Rows are points. The window is the flat piece filled in between its corners: a triangle in 3 columns, a solid with four corners in 4, and so on. A path goes straight from each point to the next, and from the last back to the first. After which points does the path pass through the window?

Window (4 x 4)
16 -32 8 -41

36 8 12 51

-54 -2 -8 -2

46 -4 17 -58
Path:
(1): 32 12 -3 -37
(2): 53 -17 -32 40
(3): 8 22 53 31
(4): -8 -22 27 -21
(5): 12 -5 -43 -40
(6): 28 -14 -15 -28
(7): 4 -36 43 -16
(8): 30 -50 53 -39
Through the window after points: 2, 4, 6, 8

Window (6 x 6)
60 -46 5 -21 -25 -15

47 54 -5 20 -21 15

62 39 3 42 -61 -23

-37 -26 49 -7 -17 45

12 -11 7 23 -4 -6

-61 18 34 -17 -20 14
Path:
(1): 50 -47 -8 -16 -34 11
(2): -42 -26 16 -1 -16 15
(3): -12 27 69 -18 -27 18
(4): -19 -17 62 -3 -25 32
(5): -53 -15 -37 -14 0 37
(6): -29 13 7 30 -33 36
(7): 74 41 36 -12 -3 -16
(8): 1 -21 86 11 -4 15
(9): -55 -19 -1 -20 -33 59
(10): 6 38 -15 28 -24 10
(11): 39 29 42 -20 -18 15
(12): 4 5 44 20 -4 12
(13): -47 11 2 -4 -36 33
(14): 13 9 -5 16 -57 30
(15): 29 -14 44 -2 13 1
(16): 50 -10 39 -15 -3 -61
Through the window after points: 4, 8, 10, 16

Window (9 x 9)
17 -38 23 26 -77 -46 -31 -11 3

-3 -7 23 48 -56 30 19 61 -14

-31 -14 13 -18 35 -2 -15 -33 -44

-52 -27 -18 -44 22 32 12 12 0

-1 -11 -12 65 -78 -69 2 7 -6

-29 15 20 27 7 40 -8 91 37

23 -17 19 15 30 28 21 -85 9

-35 -25 67 65 -15 30 33 67 44

-2 3 18 -48 37 6 37 -1 -15
Path:
(1): -71 0 16 -23 0 25 -24 -29 20
(2): 33 -28 1 45 16 5 61 58 -36
(3): 9 -79 29 -19 14 34 0 38 17
(4): -36 9 24 28 -4 0 19 1 12
(5): -80 7 36 -20 -57 10 -21 -8 11
(6): 11 -20 5 9 37 -10 1 -9 -16
(7): 13 -54 6 17 -15 -14 1 19 -15
(8): -56 44 21 -1 9 22 2 -2 38
(9): -37 6 15 21 -22 22 -10 28 20
(10): 21 -23 13 27 22 -7 30 35 3
(11): 1 -76 -9 16 -7 21 21 44 -3
(12): -41 19 29 2 -12 -2 -8 12 -3
Through the window after points: 9

Window (12 x 12)
44 23 -44 0 -26 4 36 36 60 11 16 -6

-68 -25 -17 24 -25 -15 -39 -5 -9 -37 11 23

-1 -54 -4 -32 2 -50 -22 39 -36 35 -8 2

10 10 -55 2 33 38 -69 -3 -27 36 33 -33

31 46 -41 63 1 35 95 73 0 29 -4 40

27 6 10 77 10 -26 49 24 -23 6 38 6

25 -31 -39 36 21 22 -29 43 21 -13 -17 -1

-53 11 24 -3 38 -3 12 -2 38 9 -18 62

-6 41 -31 -30 34 -17 20 -55 4 -6 -69 -21

-10 27 28 -28 -7 8 -60 45 -14 -8 37 1

-15 -2 19 12 -53 5 -41 -43 -11 -8 -4 20

-52 27 34 -1 -1 -10 -2 -1 43 19 -32 -23
Path:
(1): -29 27 16 6 4 -35 -14 2 31 15 -21 12
(2): -2 21 -14 1 26 -41 -6 6 9 28 -37 3
(3): -5 -19 -12 -23 -10 6 9 0 -11 -5 -2 -7
(4): -8 -31 -8 -21 16 22 38 29 1 9 6 7
(5): 6 -1 -17 28 -13 -64 -69 28 -21 26 -23 3
(6): -42 6 -44 -25 0 -90 -75 30 17 13 -70 3
(7): -7 -25 13 41 -10 59 43 2 -29 -11 63 24
(8): -58 7 -21 -41 21 22 67 -27 -36 23 -22 -66
(9): 52 29 -24 33 16 -30 -44 2 40 -20 -41 46
(10): -35 72 -53 33 4 -62 -15 -5 -8 24 7 18
(11): 32 -49 26 7 9 54 -1 9 -10 -9 8 -16
(12): -39 -51 -16 -2 -14 58 11 23 -26 -11 12 -34
Through the window after points: 2, 4, 6, 8, 10, 12

Window (14 x 14)
-4 12 -18 -53 2 -57 -41 12 -23 -49 -11 -22 86 4

-51 6 18 -21 -6 -11 -19 -22 -12 58 -62 23 -14 25

40 -52 -9 27 36 -51 -55 -3 46 -66 -24 -14 53 -28

38 27 34 -4 -16 -45 -27 -20 -2 -35 32 -2 11 7

-26 8 -2 33 -9 18 -19 30 44 -24 56 -49 -44 -78

14 -41 -13 1 -58 -15 11 2 21 -4 19 13 -15 -46

68 -28 25 36 22 -2 30 37 -16 -56 -47 79 -45 38

25 -16 43 -84 -12 3 -22 -7 -19 -31 -28 -10 12 18

85 12 -4 -56 14 13 27 1 5 2 4 -12 48 -51

46 -39 -10 -46 3 21 -19 45 -5 68 -39 -44 38 37

-7 -33 -27 40 -19 19 -1 -43 -20 -8 47 -32 15 -68

24 3 -16 -91 -3 57 13 -9 15 53 -17 32 6 67

-41 14 38 36 -43 27 5 -7 41 -12 36 0 30 -43

32 -9 -36 -7 -47 -9 13 -23 1 -34 -47 -63 -15 -6
Path:
(1): -30 -47 27 -20 -15 -51 30 -29 28 -67 7 -28 38 7
(2): 5 1 -4 -25 -6 -18 24 1 27 9 6 -16 1 7
(3): 18 -11 4 -9 -15 38 -13 -10 -7 -8 -1 19 23 -10
(4): 82 7 -20 25 -27 65 -24 0 -23 17 -1 -19 0 -55
(5): -42 -9 20 -49 7 -47 12 -14 18 4 -18 11 19 14
(6): 27 -19 10 8 9 10 42 9 8 -17 8 2 -6 20
(7): 25 2 3 -22 -50 -40 -92 -4 -9 -28 -40 24 13 -47
(8): 49 10 -4 -14 -50 29 -15 2 2 -34 -30 6 12 -21
(9): -8 -22 6 -23 3 -19 -1 -16 -2 5 11 -9 30 6
(10): -30 1 58 -16 20 -10 83 1 10 28 45 -32 -32 -44
(11): 38 -5 -29 -6 -27 -4 -69 -23 -12 -18 -35 15 39 9
(12): 21 6 -2 -34 -26 12 -28 -13 -8 -26 -28 -12 26 -6
(13): 19 -29 13 -3 5 -16 15 0 8 -4 16 2 23 -12
(14): -31 6 32 -47 27 -68 17 32 5 11 59 -73 -4 5
(15): 49 -20 0 10 -38 60 -31 -20 17 -18 -38 59 39 -24
(16): 34 51 -22 20 -4 33 -73 48 -17 32 4 -6 5 -61
Through the window after points: 2, 4, 6, 10
